Each row of a before or after table is a point. The points were changed in one or more steps. Then noise was added and the rows were shuffled. The steps act on how far a point lies along the listed directions, d1 being the first. Write out the steps. A step turns or swaps two directions, mirrors them in a line or flattens them onto one, adds a multiple of one to another, or multiplies one. Angles are multiples of 10 degrees, from the lower direction toward the higher: turns from -170 to 170, lines from 10 to 170 but not 90. Use the fewest steps. Two steps may share a direction if one is a turn and the other turns, adds or multiplies; they go together, in the order done. Otherwise the lowest direction goes first.
(in the rows, 128 means zero)

Directions:
(1): [ 94  91 170]
(2): [157 159 178]
(3): [ 80 172 128]
Before (11 x 3)
[[144  84 114]
 [165 108  92]
 [104 114 123]
 [ 27 186 122]
 [185 134 101]
 [125 115 116]
 [124 102 126]
 [146 104 129]
 [132 101 129]
 [181 121 141]
 [132  96 129]]
After (11 x 3)
[[124 118 106]
 [110 124 117]
 [157 142  99]
 [ 11 213 108]
 [207  82 155]
 [121 117 122]
 [120 110 119]
 [113 135 113]
 [ 85 138 113]
 [140 106 126]
 [199 133 123]]
Steps: add -1.5 times d2 to d3; turn d1 and d2 by -30 degrees

Directions:
(1): [130  98 180 188 129 164]
(2): [128 151  87 141 183 183]
Before (14 x 6)
[[147 133 123 171 159 160]
 [125 133 106 128 101 136]
 [120  89 175 151 126 110]
 [ 95 121 167 153 111 115]
 [135 120 127 142 148 150]
 [144  79 190 159 128 133]
 [125  80 173 171 124 140]
 [127 165  65 116 193 181]
 [126  86 249 173  77  96]
 [129 112 158 105  75  63]
 [139 139 111  94 122  98]
 [116 154 100 118 160 164]
 [121 112 149 169 152 193]
 [122 122 196 180 100 137]]
After (14 x 6)
[[125 152  88  49 108  70]
 [139 112 160 131 105 105]
 [126 133 162 208 200 224]
 [143 118 120 148 193 180]
 [115 149 110  80 116 103]
 [119 155  72  98 164 162]
 [119 113 133 160 177 160]
 [147 158  80 114 152 121]
 [121 163 121 169 167 189]
 [126 127 116 134  95 134]
 [130  94 188 187 119 149]
 [125 120 101 151 180 176]
 [ 95 137 136 162 153 156]
 [135 133 103 112 144 130]]
Steps: turn d1 and d2 by 90 degrees

Directions:
(1): [ 66  75 104  82 146 157  82 126 135]
(2): [145  85 151 110  79 153 153 205 115]
(3): [138 115  67 199 109 152  92 139  91]
(4): [116  93 164 141 128 162 167  69  66]
Before (8 x 9)
[[ 92 153  90  81 173 122  68 111 213]
 [138 138 132 160 133 130 147  39  81]
 [103 124 100  95 149 123  83 177 187]
 [134 179 161 103 145  97 127 152 195]
 [166 190 157 125 120  63 158 136 163]
 [160 142 110 218  92 138 146 143  77]
 [179 197 149 111 127  76 123 129 190]
 [129 164 109 139 149  71  94 122 173]]
After (8 x 9)
[[133 163 100 122 145 102 103 180 193]
 [121 177 102 122 145  78  98 122 165]
 [143 172  96 126 145  97  71 114 185]
 [119  72 137 178 112 186 163  29  13]
 [122  79 152 146  85 172 163 159  75]
 [133 157  84 167 146 137  97  92 144]
 [120 193 110 128 168  95  83 140 206]
 [120 122 103 172 130 113 101 106 116]]
Steps: multiply d1 by 0; turn d2 and d3 by -60 degrees; add 1.5 times d3 to d4

Directions:
(1): [104 144 189 102  92  59 112 171  89 151 113]
(2): [ 99 168 196 131 173 134 189 127 173 119 153]
(3): [ 89 149 100  92 138  74 112  43 129 127 160]
(4): [134 175 152 186  56 141 107  99 125  78 147]
(5): [128 172 111  78 152 151  78 182 124  81 175]
Before (9 x 11)
[[125 172 160 109 200 171 149 185 173 118 171]
 [161  91 144 217  70 169 114 143 109 159  62]
 [108 174 189  99 142 128 125 204  97  86 137]
 [127 126 120 180 109 134 123  48 115 128 133]
 [113 168 132  64 106   7  56 109  95 116 163]
 [138 181  66 190  80 177  35 130 119  56 157]
 [150  94  85  80 131 100  81 162  97 149 111]
 [127 155 119 155 149 218 148 127 176  77 174]
 [ 92 121 124  97 160  44 156  96 120 164 121]]
After (9 x 11)
[[136 132  90 120 190 189 146 128 140  76 147]
 [158 100  95 113 149 155 117 148 133 129 124]
 [114 141  76 208 104 135 116  32 139 129 122]
 [114 133 153 108 118 105  83 170 100 165  99]
 [167 185  82 128 140 140  76 108 153  46 194]
 [105  95 139 171 109 136 183  69 146 160 109]
 [121 164 129 110 133 108 111 170 115 109 150]
 [106 149 169 153  90  80 104  89  88 138 135]
 [153 102 127 158 177 167 175 121 162 164 124]]
Steps: turn d1 and d5 by 100 degrees; multiply d2 by 0.4; flatten d3 and d4 onto the line at 50 degrees

Directions:
(1): [ 85 113 161 130 185  92 109 169  95 117 120  59 182 162]
(2): [203 126 141 143 108  52 129 175 126 120  73 127  86 154]
(3): [130 168  70  92 145 140 137 208 159 101 182  99  94 130]
(4): [178  88  84  84 155 111 182  73  77 104 155 107 134 151]
(5): [187  70 181  97 103 196  96 146 152 132 144  85 132 137]
(6): [136 149 127 157  70 142 128 164  29 169 173 129 135 135]
Before (12 x 14)
[[249  95 136  47 105 159 133 122 168 113 138  89 115 148]
 [112 119 170 148 128 152 113  78 104 157 144 176 173 107]
 [109 139 136 134 164  74 140 182 112  99 131 107 135 163]
 [118 129  89  91 132 159 165  95  84 121 184 133 168 126]
 [173 143  79 114 130  72 164 104 136 102 106 147  85 117]
 [212  82 114  89 142 176 180 123 123  88 159  99  96 155]
 [103 149  89 117 123 155 156 128 149 136 129 155 112  93]
 [ 31 103  96  97 159 224 140  44 100 122 207 108 186  90]
 [178 131 140 152  95  99 112 138 102 157 119 144  90 123]
 [162  77 158 182 103 102 144  75  99 162  62 149 123 128]
 [140 154 132 145 145  91 143 171 113 114 118 116 123 166]
 [140  89 124 111 123 116 124 147 137  99 126 138 137 138]]
After (12 x 14)
[[176 107 137 163 132  86 184  75  84 118  75 165 110 144]
 [109 120  72  74 202 117 183 141  85  74 213  79 153 167]
 [127 108 108 123 127 100 134 135 121 102 129 150 137 137]
 [150 118 209 156 104 144  78 145 153 160 111 167 144 112]
 [ 99 150  83 109 177 129 172 126 105 101 176 110 146 157]
 [245  20 206  91  87 166  98 147 125 117 116  57 118 150]
 [129 112 147 127  89 182 124 125 157 152 109 148 123 100]
 [191  79 169 104 102 143 132 100 106 135 127 121 159 139]
 [ 62 131 170 218 102 134 106 100 142 180  65 178 137  90]
 [ 86 132 128 147 115 149 129  37 126 147 111 174 144  83]
 [ 86 165 126 172 117 112 104 104 124 165 120 176 116  95]
 [177 164 121 148 103  26 159  74 109 139  52 179 118 134]]
Steps: add 1.5 times d1 to d3; turn d3 and d4 by 50 degrees; turn d2 and d5 by -110 degrees; multiply d6 by 0.4

Directions:
(1): [ 97  99 151 147 176 130 149 177  61 180  94  75  87 135 170 135  70 165
 156 143]
(2): [180 211 129  90 148 157  95 117 101 142 137 160 142 162 107 177  44 150
 102 150]
(3): [105 100  90  37  95 172 134 140 118  80 110 104 126  70  99  77  83 144
 127 170]
(4): [102 137 133 121 179 189 188 144 117 103 205 193 121 124 186  91 118 113
 111  97]
(5): [182 102 131 107 137 163 115 165 156 133 185  63 188 180 139 106 161 199
 145 125]
Before (8 x 20)
[[ 74 113 121 175 161 120 178 132 166 115 127 189 104  97 164  88 194  88
  124  88]
 [102  76 160 156 160 183 182 143 138 133 172 116 124 167 204  65 180 126
  125  83]
 [129 221  89 124 129 142 139  69 133 117 101 230 107 110 104 173 101  62
   78 122]
 [ 82 140  86  87 135 168 175  99 100  60 117 194  97  72 113 115  83  70
   84 122]
 [199 187 127 101 105 131  63 106 155 143 172 121 195 163  75 143 121 147
  126 143]
 [168 176 146 179 137 107  63  95 131 166 114 107 130 167 111 206 106 144
  125 113]
 [193 139 135 127 129 156  83  93 182 126 168 139 201 190  90 134 171 141
  116 137]
 [ 79 108 137 171 125  77 147 117 136 164  90 131  96 120 132 123 146  82
  177 123]]
After (8 x 20)
[[ 52 108  91 139 131 138 195  90 110  60 104 197  73  56 136 103 128  42
   91  98]
 [184 168 115  93 121 161  52 111 127 130 119  62 152 144  88 164  64 182
  125 146]
 [177 137 107  50  83 164  71 118 162 113 166  86 193 124  59  91 123 162
  139 163]
 [116 170 136 195 184 115 149 118 150 142 144 223 119 143 158 136 157  93
  111  82]
 [189 126 121  83 116 177  81 104 179 110 169 121 209 168  85 107 156 157
  113 153]
 [149 138 172 160 186 181 157 134 137 160 180 145 134 211 198 113 142 131
  115  79]
 [108 171  69  87 112 162 148  83 138  89  96 201 109  75  95 126 105  72
   89 142]
 [116 162 148 172 148  84 123 104 126 186 102 154 109 159 133 170 113  96
  170 128]]
Steps: turn d2 and d3 by 70 degrees; add 0.5 times d2 to d5

Directions:
(1): [114  22 138  93 125 126  50 143  87 153  80 109  90 130  91 129  96 144
  64 125 144 162 171 113 102  68  98 159 110 109  97  84]
(2): [155 161 113 196 116 101 141 129 129 116 123  95 129  92  82  92 136  60
 127 149 105 200 117  53 208  93  86 110  73 107  83 119]
(3): [151 163  72 142 158 171 133 138  96 199 120 155 110 123 174 126 143 152
 145 157 173 115 133 160 181  49 102 179 162  42 127 172]
Before (10 x 32)
[[122 172 165 201 115  56 212 109 193  50 167  95 184 111  77 105 158  50
  168 126  70 170  81  30 164 211 139  52  80 168  92 132]
 [163 228  80 184 128 142 196 131 126 168 128 138 133 102 175 130 169 131
  168 159 125  94 110 154 204 110 120 119 148 101 131 177]
 [196 219 102 219 119 106 193 107 143 106 133  95 165 118 105 121 158  56
  157 126 113 153 112  81 202 129 119  87  88 106 130 153]
 [142 207 140 178 107  94 182 110 189  62 168  91 163 105 102 113 135  72
  153 135  77 141 108  84 148 196 128  56  82 207 132 114]
 [143 227  74 190 154 133 196 127 158 140 157 131 135 106 177 114 176 104
  181 136 122 124  92 118 215 122 122 135 129  82 144 179]
 [103  19 202  73  90  76  79 128 111  94  92  56 117 134  73 138  83 115
   58 116  98 155 163  88  62 169 118  86  87 163 112  47]
 [131 166 108 142 146 142 154 151 120 181 112 161 128 127 142 105 145 148
  147 136 132 129 112 139 158 124 125 169 160  81 137 172]
 [133 174 114 152 145 136 143 130 111 133 145 142  90 114 158 119 148 128
  134 140 157 115 141 143 154  91 134 147 156  71 128 164]
 [167 180 125 187 109  87 152 134 124 137 120 117 133  90 112  86 132  97
  148 141 108 171 102  72 229 100  88 109  73 102 112 115]
 [154  71 115 105 129 158  89 150  79 187  79 107  79 114 130 116 115 142
  105 129 157 158 160 110 150  63  86 149 127  94 115 134]]
After (10 x 32)
[[126  67 180  92  98 118 115 134 131  98 109  93 118 130 102 126 112 124
  114  97 103 145 141  99  83 187 137  81 109 206 142 105]
 [119 122 156  71 128 125 133 130 126 147 132 172 134 147 186 147 115 205
  152 102 140  52 122 193  87 168 162 134 162 147 187 127]
 [158 167 109 111 150 165 164 110 127 149 133 155 153 173 184 175 145 170
  155  98 163  43 138 211  88 154 175 134 184 108 195 178]
 [114 113  92  92 188 173 147 139 105 218 127 188 123 159 213 164 154 216
  159 148 202  54 137 201 118  83 139 199 220  31 142 196]
 [138 218 124 152 112 124 205 119 162 120 147 138 152 118 173 146 165 142
  173 128 101  64 101 164 140 191 166  81 156 174 159 157]
 [121  16 147  77 124 122  56 144  58 181  66  80  80 131 106 136  88 145
   54 149 151 154 184 118 111  58  72 157 115  62 100  79]
 [144 170  72 106 165 188 129 133 110 200 133 158 110 135 200 147 131 191
  147 159 177  67 153 203 136  71 112 174 183  79 157 168]
 [110 203 109 136 153 134 200 115 178 114 166 152 150 132 201 144 165 144
  182 108 118  66  91 166 134 196 172 123 162 142 185 177]
 [118 175 156 150 123 106 163 122 146  71 163 126 118 121 141 121 144 113
  141 115 118 109 131 124 111 171 164  97 135 145 137 141]
 [115 171 151 141 124 108 173 140 154 120 132 147 155 129 119 105 142 124
  151 116  91 129  98 114 122 200 157 120 135 153 147 149]]
Steps: mirror d1 and d3 in the line at 160 degrees; multiply d2 by -1

Directions:
(1): [201  87 123 161 101  40  86 144 140 182 144 166 104  85 147 108 104 179
 167 102 105 113 137 163 128 204 107 170 188 132 135 176  91 115  98 170
 175 143 102  96 185 164  57  98 137 106 168 224 163 141 124 110 108 155
 167 120 153 119 184 168 129 138  94 167]
(2): [129 137 129 124 113 148 115 126 163  93  80 154 172 128 156 147 140 100
 175 181 158 160 138 123 165 118 148 128 127  43 142  43 109 164  74  76
 175 220 133 122 166 145 132 161 122  75 136 199 139  82 211 104 172  71
  73 114 108  87 152 118  82 112 143 199]
Before (12 x 64)
[[ 70 162 142  93 145 218 152 107 124  65  95 104 156 168 120 144 146  77
  113 160 162 159 135 107 146  73 150  92  94  81 106  65 151 144 125  94
  104 158 162 156  97 111 176 151 110 110 103  75 111 103 155 127 165  77
   83 135  92 102  89  93  98 130 171 131]
 [113 151 134 127 132 157 123 123 136 116 104 119 167 143 119 131 142 112
  140 152 143 136 137 116 137 110 156 112 113 116 134  77 134 134 113 105
  131 174 124 133 126 154 145 132 121 126 119 148 121 109 161 116 152 102
  101 132 111 107 116 114 104 122 156 151]
 [151 110 118 142 133  83 111 128 128 145 156 113 101 128 129  95 106 156
  109  96 106 101 145 130  98 145 111 136 140 152 103 171 131 108 142 155
  109  94 123 138 131 130 110 114 140 129 131 123 133 145  87 126 112 162
  158 133 140 138 133 130 158 127 127  94]
 [159 119 111 146 106  71 122 135 108 162 149 131 107 103 121  88 117 171
  117  77 111 115 121 155 106 167 105 144 144 176 125 190 120 109 140 171
  130  65 129 121 143 109 101  95 132 144 140 119 138 145  77 126 106 170
  172 113 159 155 141 149 155 136 122  97]
 [104 121 145 157 151 136 164 112 103 145 132 128 104 129 117 117 104 130
  105 101 110 116 127 118 132 116 137 133 124 155 121 156 154 120 166 138
  101  91 121 133 110  95 139 118 141 161 122  85 101 135 108 137 121 126
  131 126 141 139 109 147 143 145 124 101]
 [121 114 128 126 138  92 127 130 107 146 147 134  99  99 121 119  98 148
  123  83 109 100 104 118 117 157 121 160 141 163 135 193 111 126 147 164
  126  91 100 130 141 131  95 106 159 140 134 131 159 138  72 143 117 143
  183 142 163 139 142 139 129 150 103 106]
 [147 115 128 135 141  74 150 135 112 180 191 116  63 123  88 100 119 166
   75  67  87  85 130 144  87 166  91 154 138 223 111 228 164  77 170 209
  104  23 121 135  97 118 104  89 137 172 140  77 108 163  43 132  69 196
  211 142 163 171 109 153 181 146 120  47]
 [ 77 148 128  95 157 189 188 108 101 102 143  64 112 160  98 124 136 109
   47 104 120 118 105 108 114  76 116 110  83 212 112 154 153 115 205 126
   57  42 152 164  49  62 197 119 116 193 102   7  88 154  68 158 108 147
  137 148 121 172  69 115 158 134 143  54]
 [117 141 121 133 114 144 124 115 139 114  83 156 178 125 170 145 144 110
  165 177 154 149 146 117 164 105 132 121 134  64 131  65 108 165 115  81
  155 191 146 132 150 128 153 154 116  86 122 182 137 107 171 125 171  97
  105 132 119  99 145 101  98 134 155 164]
 [132 133 114 134 125 136 144 129 109 119 140 131  99 128 128 105 131 156
  124 107 110 125 128 130 108 124 113 126 126 157 128 171 152 118 151 147
  107 107 120 115  90 127 117 109 122 146 116  81 118 130  90 126 105 162
  145 143 131 146 121 142 159 135 132  96]
 [150 122 115 120 132 118 126 126 137 117 116 103 143 129 131 136 135 119
  129 139 136 127 116 129 146 126 144 116 127 129 135 106 108 138 112 107
  136 149 142 131 132 144 130 118 133  97 148 162 135 118 134 112 137 136
  117 136 131 125 132 131 122 129 141 135]
 [131 124 115 147 111 127 119 147 149 125 103 167 124 110 163 155 139 110
  142 174 141 151 122 131 174 132 136 135 131  59 115  71 117 149  83  99
  160 195 134 141 165 145 113 138 119 102 129 180 123 114 178 127 138 105
  104 108 119 119 146 131  97 118 154 181]]
After (12 x 64)
[[141 128 117 113 137 132 135 126 134 108 117  92 144 136 126 140 138 114
  120 140 139 129 114 123 143 116 146 109 118 131 135 101 114 139 119 102
  125 146 145 135 118 137 140 123 132 106 139 143 127 116 130 115 139 133
  112 138 128 128 120 122 124 129 147 128]
 [ 69 156 140  95 156 207 161 109  99  88 132  85 124 169 100 129 139  97
   76 122 141 137 129 110 119  78 135  93  95 145  95 125 167 115 163 131
   70  91 158 161  67  98 172 128 115 147  97  19 100 138  94 146 134 119
  122 143 105 132  72 100 132 142 161  77]
 [143 108 123 126 137 105 158 123 101 159 174  88  76 124 103 100 112 164
   65  63  91  93 110 143 101 146  93 147 137 245 113 227 129  92 197 181
   83  25 128 136  86  89 132  81 129 191 136  68 111 181  37 152  77 190
  190 146 151 178 111 154 175 148 108  63]
 [ 80 158 123 117 132 179 150 109 122  98  90 128 176 148 155 151 152  92
  131 173 156 147 137 100 153  68 137  98 106  89 125  68 133 159 147  78
  117 153 159 149 110 104 186 159 112 111  99 111 116 115 147 142 169 101
  101 141 111 116 106  85 114 134 168 122]
 [137 110 127 131 126  80 113 132 124 143 130 154 111  88 135 121  97 148
  150  97 117 111 111 123 134 168 125 170 155 129 142 170  96 139 118 151
  156 128  96 122 169 146  82 113 159 115 147 180 171 124 102 129 130 126
  170 135 160 120 164 144 113 145 104 144]
 [169 100 117 149 121  68  96 130 142 145 147 131 110 118 142  98 104 158
  134 106 108 107 151 136 110 159 112 146 153 125 108 155 115 116 117 150
  135 127 118 128 159 145  95 121 142 105 144 170 147 135 114 112 122 152
  149 125 140 123 155 136 142 123 124 128]
 [ 93 144 118 133 125 169 144 137 139 102 102 145 130 132 151 164 147  89
  117 179 151 154 115 115 170  91 144 111 101  68 109  58 140 151 108  83
  128 176 146 159 130 124 148 147 116 119 106 119 105 113 167 139 144  99
   91 114 107 129 115 116 104 113 169 152]
 [131 106 144 169 142 106 151 115 107 164 138 142  94 113 123 111  97 149
  121  93 101 110 129 131 131 140 131 146 142 156 123 172 142 116 156 152
  117  99 112 122 130 106 115 108 144 152 135 121 112 139 107 128 115 135
  143 124 151 136 128 158 142 149 112 113]
 [204  90 124 158 112  17 111 146 143 201 178 161  71  90 120  94 106 187
  133  80  87  94 142 167 110 217  86 188 185 177 124 214 124  90 114 212
  169  86 105 105 162 155  50  85 140 125 175 193 142 146  90 107  78 182
  209 126 170 141 168 176 154 144 103 118]
 [ 95 159 136 122 144 166 134 121 126 115 114 106 160 152 105 130 143 108
  115 141 139 130 134 110 124  97 156 103 103 140 128  91 149 126 136 113
  108 143 128 143 103 142 159 129 122 149 108 109 108 121 135 127 143 113
  110 135 112 122  96 109 116 126 161 121]
 [157 122 110 143 113 109 127 133 117 134 140 146  98 113 137 102 124 170
  141 103 104 122 134 141 113 146 108 140 144 148 131 177 139 117 133 156
  128 122 113 105 114 142  94 105 126 134 128 121 130 128  99 118 105 162
  154 137 135 138 143 152 153 136 122 118]
 [180 113 111 154  91  58 107 140 129 161 131 155 126  93 139  91 116 170
  152  96 117 128 128 162 123 183 110 154 158 135 133 162 100 124 105 154
  168 115 125 112 178 125  85 104 132 112 154 181 153 126 118 109 122 147
  156 104 156 134 169 153 133 132 120 143]]
Steps: turn d1 and d2 by 50 degrees
